Every row gives one point. Each copy is the shape, with its points in the same order, stretched, turned, moved and blurred by noise. Say if it was mirrored as well.

Shape:
[[ 32 -63]
 [ 74  46]
 [ 17  21]
 [ 32  -6]
 [ 41  38]
 [  7 -14]
 [ -6  -4]
 [ 12 -68]]
Copy 1:
[[ 53 -22]
 [-36 -60]
 [-14 -11]
 [  3 -25]
 [-29 -32]
 [ 15  -2]
 [  4  10]
 [ 57  -9]]
Copy 1 is: mirrored
Copy 2, 8 rows:
[[-30 -73]
 [ 77 -38]
 [ 22  -2]
 [ 14 -33]
 [ 53  -9]
 [ -4 -15]
 [ -7   2]
 [-42 -58]]
Copy 2 is: only turned

Shape:
[[  8 -41 -31]
 [ 18  21  -1]
 [-26 -10 -58]
 [-24 -48 -25]
 [ 20 -35  42]
 [ 22 -27 -22]
 [ 16  50  79]]
Copy 1 (7 x 3):
[[ -9  -6  44]
 [ -7  37  14]
 [-63 -10  21]
 [-23 -41  34]
 [ 38  10  26]
 [  1   7  43]
 [ 35  63 -32]]
Copy 1 is: mirrored
Copy 2:
[[-19   3 -55]
 [ 22 -10  12]
 [-43 -39 -35]
 [-51  16 -47]
 [ 12  66 -13]
 [  3   0 -47]
 [ 56  46  85]]
Copy 2 is: mirrored

Shape (6 x 3):
[[-22 -36 -61]
 [-42  37  -7]
 [ 47 -12  41]
 [ 17  14  -9]
 [ 22 -57  -4]
 [ 14  31  30]]
Copy 1:
[[-24  61   3]
 [ 16 -16 -35]
 [ 15 -22  68]
 [ 33   9  12]
 [-33  32  52]
 [ 30 -33  21]]
Copy 1 is: mirrored
Copy 2 (6 x 3):
[[ 54 -77 -24]
 [ 20  18 -52]
 [-12   7  77]
 [ 29   7  13]
 [ 13 -68  55]
 [ -2  40  18]]
Copy 2 is: only turned

Shape, 8 rows:
[[ 69  39  46  20]
 [ 11 -32 -41 -10]
 [ -7  38  -3 -12]
 [-20  -1  45  -5]
 [-16 -32  26  81]
 [  2 -26  44 -19]
 [-19   6  18  26]
 [ -2 -28 -99 -10]]
Copy 1 (8 x 4):
[[ 20  13 -18  75]
 [ -1 -28  26 -21]
 [ -6  31 -19  -2]
 [-47  26  -2  30]
 [-51 -43 -40  35]
 [-37  17  31  38]
 [-36   4 -23  15]
 [ 19 -50  10 -74]]
Copy 1 is: only turned
Copy 2:
[[  39   -6   68   82]
 [  10   56  -48   14]
 [  33  -32  -17    9]
 [  14   -8   15  -24]
 [ -67    7   16   11]
 [  38   17   29  -28]
 [ -18  -30    0    5]
 [   5   62 -112   14]]
Copy 2 is: mirrored
Copy 3, 8 rows:
[[ 26  80 -26  35]
 [-11 -13 -23 -58]
 [-20   3 -23  26]
 [ 18  -9  23  25]
 [-25  37  70 -30]
 [ 42  -5  14  -1]
 [-19  12  25   7]
 [-47 -31 -47 -85]]
Copy 3 is: mirrored

Shape:
[[-14 -35 -60  20]
 [  2 -41  31  28]
 [  9  65  43 -39]
 [ -4  79  68 -23]
 [-10 -39 -38  -6]
 [ -4 -13  50  28]
 [ 28  16 -34  33]
 [-28  44  27 -38]
 [ 29  15  20 -12]
 [ 15  47  67 -56]]
Copy 1, 10 rows:
[[ -7 -15 -44  69]
 [  1 -41  20  36]
 [  8  43  -9 -61]
 [ -5  48  10 -56]
 [ -3 -30 -50  40]
 [ -4 -13  36  14]
 [ 24  35 -22  47]
 [-30  32 -24 -46]
 [ 29  15  -4  -3]
 [ 16  16  -1 -63]]
Copy 1 is: only turned
Copy 2 (10 x 4):
[[  9 -60   7  28]
 [ -1  18  29  32]
 [ -9  61 -13 -73]
 [-28  75 -18 -75]
 [ 14 -42  29  10]
 [-14  35  18  14]
 [ 16 -11 -37   7]
 [-25  28   7 -61]
 [ 19  37  -4 -30]
 [  1  79  13 -78]]
Copy 2 is: only turned

Shape, 10 rows:
[[-16  29  41 -32 -30 -13]
 [-24  11  38 -44  -3 -29]
 [-50  27  31  20 -11 -51]
 [ 36 -34 -19 -32  41  35]
 [ 34  -5 -37 -12  10  -6]
 [  4 -24 -54 -30  11  32]
 [ 43  23  20  64 -12 -19]
 [ 24  56  14  68  31 -24]
 [ 51 -54 -25   8  31  11]
 [-60  16  52 -25 -26   5]]
Copy 1, 10 rows:
[[ -2 -28  28 -48 -35  18]
 [-23 -23  -6 -61 -41  -2]
 [-53  18  48 -55 -20  -5]
 [ 36  -7 -86  17   8 -11]
 [ 32  13 -29  22 -19 -27]
 [ 19   3 -64  44 -15  10]
 [ 33  27  62 -21  30 -33]
 [ 35  79  37 -53  35 -24]
 [ 23   5 -53  37  26 -50]
 [-31 -29  25 -56 -20  45]]
Copy 1 is: only turned
Copy 2:
[[  8 -16  33 -38 -45   7]
 [ 15 -25  55 -14 -24  -6]
 [-35  17  66 -29 -42 -24]
 [ 27   0 -40  30  57  21]
 [ 11  12 -40  25   0 -16]
 [-11 -37 -47  33  25 -11]
 [-14  85 -21  -7 -44  19]
 [-29 111 -20 -33 -21 -21]
 [  4  37 -44  60  30  33]
 [-20 -40  71 -44 -23  17]]
Copy 2 is: only turned
Copy 3:
[[ 55  17   2  20 -30  55]
 [ 37   4  16 -11 -52  45]
 [ 18  66  33 -21  -6  29]
 [ -9 -83 -46 -30 -31  19]
 [ -9 -24 -50 -19 -33  -8]
 [-41 -47 -43  -8 -50  21]
 [ 43  13 -19  -6  65 -16]
 [ 31  31 -47 -54  72   7]
 [-17 -76 -23 -34  -9 -26]
 [ 27  20  37  21 -25  87]]
Copy 3 is: only turned

Shape (9 x 6):
[[-18 -15  43 -17 -41 -40]
 [ 12  80 -46  11  29  29]
 [ 34  13 -12  34  12  22]
 [ 10  11 -39  15  51  17]
 [-59  32 -21  16  52  40]
 [-21 -29 -24  20 -42 -13]
 [-19 -23  30 -82 -38  18]
 [-43 -49  34 -20 -13 -45]
 [-31  49   5  14  44  81]]
Copy 1 (9 x 6):
[[-31   4  32 -54 -14 -12]
 [-31  56 -23  63  26  57]
 [ 25  13  19  31  42  20]
 [ -9   1 -28  40  49  13]
 [-60  -5 -40  73   4  -5]
 [-10 -44  20 -16 -15  33]
 [  7  37 -51 -61 -29 -34]
 [-43 -34   7 -59  -1 -39]
 [-11  30 -34  89   5 -26]]
Copy 1 is: mirrored
Copy 2:
[[-29 -28   6  58  -1   4]
 [ -2  80  12 -64  55 -30]
 [ 17  40 -16 -37  -7  -1]
 [ 16  38 -31 -53  42   5]
 [-34  64 -16 -61  61  40]
 [-32   0 -54  -2  -9 -25]
 [-42 -75  27   2  -7  -9]
 [-24 -44 -20  56  19  27]
 [-29  73  19 -79  31  51]]
Copy 2 is: only turned
Copy 3:
[[-39   1  -8 -22  23 -40]
 [-21  18  24  27 -60  71]
 [ 17 -14   7  12  -8  38]
 [ 21  -7 -17  47 -19  25]
 [  0 -27 -44  14 -44  28]
 [  8 -24  13  -5 -16 -54]
 [-12  50 -33 -54  -5 -27]
 [-35 -13 -45  -7  32 -59]
 [ -2 -16 -49 -16 -40  66]]
Copy 3 is: only turned

Shape:
[[-16 -14  -1  37  18 -15 -12 -54]
 [  9 -26  32  27  68   0 -11 -43]
 [  9  61 -42 -24 -40 -14   0  26]
 [  7 -51  27  52  20 -18  45 -16]
 [-11  25 -42 -31  15  38  56  42]
 [ 51 -26  21   8  52 -34  24 -46]
 [ 40 -37 -41  32  22  -2  -4 -10]
 [  1  43  27 -51 -67  -3   6  19]
 [ 37  71  -3   7 -48  35 -28  44]
 [ 25 -72  24   7  16   9 -17 -63]
 [  3  38 -21 -25 -28 -12 -46  85]]
Copy 1, 11 rows:
[[ 33 -10  -5  13 -56 -21  22 -45]
 [  5 -45  36   0 -26  -1  34 -43]
 [  3  47 -10  26   6  -2 -21  50]
 [ 43 -39 -23   3  -4   5  61 -57]
 [ 16  40  16 -43  73  -2  26  19]
 [ 43 -35  48  14 -29  44  45 -22]
 [ 58 -10  31  24  10 -31  18 -38]
 [-41  32 -40  18  12  52 -48  49]
 [-53  66  10  68  34  -1 -32  42]
 [ 27 -33  32   6 -12   0   1 -72]
 [-25  -9  -8  33  44 -16 -45  75]]
Copy 1 is: only turned
Copy 2 (11 x 8):
[[ 28  11  13 -12 -46  32 -21   8]
 [ -6   3   4 -27 -34  48 -55  -4]
 [ 48  41   5 -43  62 -13  19  23]
 [ -6 -24 -39 -24 -32  33 -25  39]
 [-14 -15   4 -42  43  45  44 -21]
 [ 22   7  -4 -28  18  54 -72  48]
 [ 47  24 -34 -27  -8  56 -17   8]
 [ -2  31  -8 -10  69 -42   1  24]
 [ 14  91 -15 -61  62 -16  15  23]
 [  8  18 -21  29 -35  51 -51  -5]
 [ 28  20 -53 -52  54 -64  -2 -24]]
Copy 2 is: mirrored
Copy 3:
[[   3  -32   10   30  -38   18   23  -46]
 [  41  -16   16   49  -69  -33   23  -27]
 [ -34    5  -51  -47   62   62    4   -4]
 [   0  -54   24   25  -77   -5   10   14]
 [   2   11   -9 -102    3    9   -8   -2]
 [   1  -28  -35   44  -70  -48   15  -19]
 [   2  -54   -3   16  -12  -31  -31  -18]
 [ -57   55  -28  -19   23   73   10   19]
 [  12   31  -48   -8   53   86  -36   23]
 [ -22   -6   31   69  -76  -41  -19  -33]
 [  -8   13  -11  -23   91   38   10   49]]
Copy 3 is: only turned

Shape:
[[  3  -8  28 -28 -36 -20 -41  19]
 [  9 -13   4  16   6  38 -21  -6]
 [-34   4 -10  25 -13 -10   3  15]
 [-15  42  50  42 -21  29 -25  -7]
 [-18  24 -14  78  38  -4  40  17]
 [ 34 -29 -29   7  19 -28 -51  15]
 [  6 -10 -25  -6  26  10  11  26]
 [-12  11 -22  -7 -27 -17   8 -54]
 [-54 -58   9  -7 -18 -77   0 -43]
 [-40 -34  53 -24 -17  -3 -42 -34]
 [ 25 -23   6 -23 -92  25  -8 -30]
 [  0  19 -38  12  83   7 -30  31]
 [ 27 -20  42 -47  -1 -37   4 -68]]
Copy 1, 13 rows:
[[ 48  -2   8 -35  10  -8  -3  27]
 [-11  -3 -33  -6  -1 -16 -33  38]
 [ -4   0  26  20 -25 -12 -32 -38]
 [ 25   3 -57 -17 -16  -6 -85 -37]
 [-51  23  -2  81   5  -2 -70 -55]
 [-10   2  53   3  23   9 -12  91]
 [-34   1   8  17  30 -23   7  26]
 [ -4  61  26 -28 -45 -24  -9 -27]
 [ 19  45  53   1 -85  40  20  -4]
 [ 32 -11 -28 -40 -53  30  -2  14]
 [ 47  60   0 -42 -26 -79   6  40]
 [-70 -41  17  18  54  32 -33  27]
 [  8  82 -26 -51 -17  46  28  36]]
Copy 1 is: mirrored
Copy 2:
[[ 20   4  37 -10 -34 -46 -22  37]
 [ 17  14  45 -28  14  33   5 -21]
 [  1  37  15  -5 -29  28  17  57]
 [-10  25  96 -20 -15  15  57  26]
 [ -5  36   0 -12  21  98  96  72]
 [ 67  40 -25 -32   9   1  10  -2]
 [ -4  18 -22 -35  41  28 -14  25]
 [-14  47  26  78 -29  13   5   2]
 [ 36   0  39  91 -55  56 -32  83]
 [ 31  -1 107  26 -21  17 -49  33]
 [-41 -21  34  23 -81 -25 -39 -69]
 [ 54  80 -14 -60  86  28  33  43]
 [  2 -12  38  98  25  -3 -12  -3]]
Copy 2 is: only turned
Copy 3 (13 x 8):
[[-18 -45  34 -15   8  30   2 -27]
 [-26  23  -4  20 -11   9 -29 -23]
 [-14  -3 -18  -9  -3   3  46  -3]
 [-63  21  -3 -36 -28  11 -17 -23]
 [ -4  66 -84  -6  -7   0  42 -16]
 [-12 -13 -10  47  12  31   7 -64]
 [ 13  20 -17  17  -7  37  18 -11]
 [ -4 -34 -42   0 -53  -7  17   4]
 [ 12 -75 -74   2  58 -48  16  26]
 [-41 -48  -9  -7  37 -15 -44  17]
 [  9 -36  55   1 -54 -19 -27 -14]
 [-35  35 -43  39   0  73  29 -31]
 [ 16 -49 -62  -9  -1   5 -61  -7]]
Copy 3 is: mirrored
Copy 4, 13 rows:
[[ 17 -25  20 -16 -20 -26  39 -42]
 [ 24  24  28 -28   4  15 -20  -8]
 [-29  24  15 -11  16 -65  -8 -24]
 [ 31  43  53  32   8 -16  56   3]
 [-52  51  59  14  -6 -66 -55  10]
 [  1  -7  31 -59 -32 -12 -50 -78]
 [-35   8   8 -34 -29 -22 -45 -14]
 [ 20  -6 -17  23  16 -12 -28 -45]
 [-27 -78  31   0  71 -48 -25 -57]
 [ 19 -44  39  -6  55  23  47 -21]
 [100 -19 -50  -8   6 -21  10 -11]
 [-72  49  51 -47 -47   9 -46 -44]
 [ 37 -86  29  39   2  29 -15 -26]]
Copy 4 is: mirrored

Shape (14 x 9):
[[  3  99 -35  60 -61  45  36  -2 -24]
 [-16  28 -15  50 -40 -17  12   0   3]
 [ 18  57 -61  32  39  21  21  -4 -29]
 [ 30  33 -26  23  -7  48  35  33 -24]
 [-61 -39  19 -76  11 -39  28 -44  40]
 [ 14  35 -29  27 -29  62   6   0 -72]
 [  9 -13  40 -37  14 -33  23 -59   0]
 [-29  11  51 -56  31 -10  -7 -44  54]
 [ 22  42 -24  21 -41  10 -30  30  -1]
 [ 46 -14  19 -22  30  16  31 -66  27]
 [ 24  21  -4 -50  19 -29   0 -66 -15]
 [-38 -32  36   9  15 -40  -6 -40  27]
 [-36 -14 -50  17 -67 -12  -7 -18  59]
 [ 28  49 -31  27 -41  -8  43  37 -16]]
Copy 1 (14 x 9):
[[  47    1    3   31 -113   49   17   39  -12]
 [   3   38   19   53  -31   16   10    0   -8]
 [  34  -18   12  -30  -77    7  -15    3  -56]
 [  43  -38  -10   20  -55   46  -27   21  -53]
 [ -37   69   48  -31   92  -30  -41   14   31]
 [ -21  -42  -30   49  -80   40  -27   37  -27]
 [ -19  -21   32  -19   14  -35  -38   17   66]
 [   2    7    1  -41   23  -16  -47   -9   72]
 [  27    8  -44   60  -44    4  -23   -7  -12]
 [  26  -51   17  -54   -9  -38   -4   32   51]
 [ -17   -2   20  -20  -13  -63  -68    8   56]
 [ -39   17   22   10   35  -19   14  -19   41]
 [   1  109   -1   24   40  -41   40   22    0]
 [  56    6   18   49  -39   33  -25   14  -34]]
Copy 1 is: only turned
Copy 2:
[[-64 -30 -63  16  35 -41  24 -86 -29]
 [-37 -13 -12  37   1 -31  10 -34  -2]
 [-13  35 -58   3  61 -17   3 -52 -19]
 [-11 -19 -53  17  47   5  -1 -54 -53]
 [ 32 -26  44 -33 -48 -26  28  27  38]
 [-35 -26 -54  21  57  27  29 -53 -23]
 [ -2   6  54 -27 -35   3  30 -26  23]
 [ -4 -32  51 -67  -5 -19 -23   3  30]
 [-36 -28 -43  26  16  10 -40 -41  -7]
 [ 24  -7  45 -28  18   0  -1 -59  12]
 [ -4  21  18 -38 -26  13  17 -42  45]
 [ -9  -6  63   3  -6 -20   7  13  29]
 [  9 -55  -8  45  -8 -40 -11 -19  37]
 [-31   0 -55  34 -15 -15   9 -59 -39]]
Copy 2 is: mirrored
Copy 3, 14 rows:
[[   6   -6   48  -19  -19   14  106  -51 -100]
 [  -2   15   50  -35  -28    7   38   -7  -34]
 [ -37   36    1  -12   36    4  101  -34  -23]
 [  -7   -2   -5    8   33   13   72   12  -55]
 [ -45  -36  -35  -11   -6   26  -56  -33   42]
 [ -43  -39   14   18    7  -29   90  -21  -75]
 [ -58  -35   16   -3   49    9  -14  -35   35]
 [ -17  -16  -16   44   12   36  -33  -42   51]
 [  30    7   18    4   -6  -24   43   -9  -35]
 [ -38  -42    0   16   72   30   25   -3   58]
 [ -54  -32    8  -15   49  -16   21  -83   38]
 [ -41    3   32    4  -10   18  -23   17   44]
 [  19  -29   11  -49  -68    3    6    2    6]
 [  14   17   25  -46   21    6   52  -16  -63]]
Copy 3 is: only turned
